Every row gives one point. The points of each table are mixes of a few directions, plus a little noise. How many directions does each table use, and how many do they share? Where both have some left over, give the other angles between the two spaces (their principal angles), to ten degrees, smallest first.

First:
70; -49
-36; 25
-21; 14
26; -18
-53; 37
14; -10
Second, 6 rows:
45; -32
67; -47
-22; 16
-20; 14
-49; 35
-22; 15
Directions: first 1, second 1, shared 1

First (6 x 4):
-18; 25; 28; -32
-32; -4; 30; -39
-14; -84; -17; 14
57; 39; -42; 55
33; 58; -11; 19
-25; -33; 13; -18
Second, 7 rows:
-6; -21; -8; 8
-4; -13; -3; 4
4; 15; -10; 17
-16; -53; 49; -74
14; 45; -53; 78
11; 39; -27; 41
-4; -10; 52; -73
Directions: first 2, second 2, shared 1; angles 30

First (7 x 6):
-36; -14; 21; -22; -31; -22
-4; -24; -35; -4; 44; -3
6; 5; 20; 3; 8; 24
0; 7; 26; 1; -8; 22
95; -11; -37; 4; 95; -43
-19; 25; 5; 13; -61; 9
-38; 9; -3; 6; -47; 14
Second (9 x 6):
-41; -37; 21; -9; 45; 45
32; 46; 10; -41; -39; 7
22; -20; 13; 34; 39; -13
-9; -33; 17; -39; 39; -19
-18; 43; -35; -21; -76; 4
-8; -36; 7; 42; 48; 3
38; 46; -5; 52; -35; 21
21; 16; -1; -12; -15; -19
-36; -24; -28; -7; -5; -30
Directions: first 4, second 4, shared 3; angles 60

First:
-14; -6; -49; 2; 1; -2; 18; 6; 7
8; 33; -14; 27; 24; -16; 7; -66; -11
71; 38; 34; -18; -42; -31; -19; 23; 30
-17; 11; -2; 11; -30; -12; -25; 29; -39
-11; -37; 7; -17; 8; 39; -9; -16; 25
-50; -42; 28; -1; 30; 24; 16; 36; -31
13; 2; -3; -4; 10; -2; 13; -11; 19
Second:
33; 15; -65; -16; -29; -26; 23; 30; 47
-38; -18; 75; 18; 33; 30; -26; -34; -53
9; 4; -18; -4; -8; -7; 6; 8; 13
-47; -22; 95; 23; 42; 38; -33; -43; -68
18; 9; -36; -9; -16; -15; 12; 17; 26
-6; -3; 12; 3; 5; 5; -4; -6; -9
1; 0; -2; 0; -1; -1; 1; 1; 1
25; 12; -50; -12; -22; -20; 17; 23; 36
-1; 0; 1; 0; 0; 0; 0; -1; -1
6; 3; -12; -3; -5; -5; 4; 5; 8
Directions: first 5, second 1, shared 1

First (10 x 12):
17; 6; 22; -6; -22; 21; 21; 22; -5; 14; 34; 29
-14; -27; -17; -9; -3; 10; 4; 13; -45; -13; -17; 4
-21; -56; -11; 2; 7; 0; -14; -14; -23; -33; 7; -27
-23; -34; -30; -3; 10; -8; -17; -10; -34; -28; -26; -22
-5; -33; 3; -4; -8; 16; 8; 10; -26; -10; 18; 5
13; 15; 12; -8; -16; 18; 23; 26; -14; 19; 9; 30
6; -9; -28; -18; -27; 6; -12; 18; -52; -31; 20; 22
17; 64; 15; 20; 23; -38; -19; -38; 95; 22; -5; -23
-11; 4; 4; 17; 30; -21; -11; -30; 45; 8; -29; -35
24; 71; 28; 9; 5; -6; 18; 3; 61; 50; -12; 17
Second, 9 rows:
25; -4; -21; 23; -11; -17; 16; 0; 35; -27; 21; -23
31; -17; -12; 16; 1; -23; 3; -6; 15; -25; 9; -26
-70; 10; 36; -19; 12; 41; -9; 0; 18; 60; -35; 12
11; -8; 44; 33; 0; -46; 22; -12; 6; 10; 7; 1
-39; -25; 8; -4; 7; 0; 53; 45; -11; -27; -3; 21
25; 17; -10; -20; -10; 25; -67; -29; 2; 37; -18; -20
8; 30; -21; 1; -25; 1; 14; 12; -18; -11; 29; 32
12; -30; -5; -25; -1; -3; 7; 39; -65; -32; -12; 22
-2; 27; -19; -4; 26; 22; -38; -50; 15; 15; 3; -18
Directions: first 4, second 6, shared 1; angles 30, 40, 70

First, 11 rows:
11; 3; 20; -28; 4; -24; -5; 37; 13; 1; 8; -3; -21; 15
-19; -10; 90; -75; -92; -15; 41; 19; -85; -31; -95; 78; 66; -17
-27; -19; -43; 32; -16; -8; -19; -15; -22; -12; 17; -9; -4; 5
-9; -4; -31; 30; 5; 12; -6; -23; -2; 1; 12; -10; 1; -4
6; 1; -19; 11; 21; -2; -13; 3; 19; 5; 23; -19; -21; 8
14; 6; 2; -11; 25; -17; -13; 28; 31; 9; 26; -19; -31; 16
7; 4; -21; 21; 28; 7; -9; -7; 25; 11; 26; -21; -17; 2
6; 6; -12; 20; 17; 22; 3; -21; 13; 10; 5; -7; 4; -10
-9; -1; 22; -4; -32; 24; 26; -28; -37; -6; -46; 33; 46; -25
12; 10; -13; 20; 27; 23; 3; -19; 23; 14; 11; -12; 0; -8
7; 3; 7; -16; 11; -20; -10; 29; 17; 2; 16; -10; -24; 17
Second:
-52; 7; -15; 50; -31; 14; 12; -37; -56; -30; -5; 36; 17; 9
21; -2; 31; -44; -1; -18; 1; 33; 13; 7; -11; -1; -3; 0
61; -19; 19; -61; 11; 10; 1; 10; 43; 39; -33; -30; 25; -45
-11; 4; 11; -2; -9; -8; 3; 7; -14; -10; -2; 13; -3; 10
-28; 0; -33; 49; -7; 22; 3; -42; -25; -11; 5; 8; 12; -4
-59; 5; -37; 74; -25; 26; 10; -57; -57; -30; 3; 31; 19; 5
56; -9; 7; -45; 33; -6; -12; 27; 60; 35; 3; -41; -11; -18
21; -2; 24; -36; 1; -13; 0; 26; 15; 8; -9; -4; -2; -2
-10; -1; 4; 3; -15; 5; 7; -10; -19; -6; -14; 13; 14; -5
-14; 17; 6; 3; 16; -34; -13; 40; 8; -14; 40; 1; -49; 47
16; 0; -19; 7; 28; 1; -12; 2; 31; 14; 23; -26; -18; 0
Directions: first 3, second 3, shared 2; angles 50
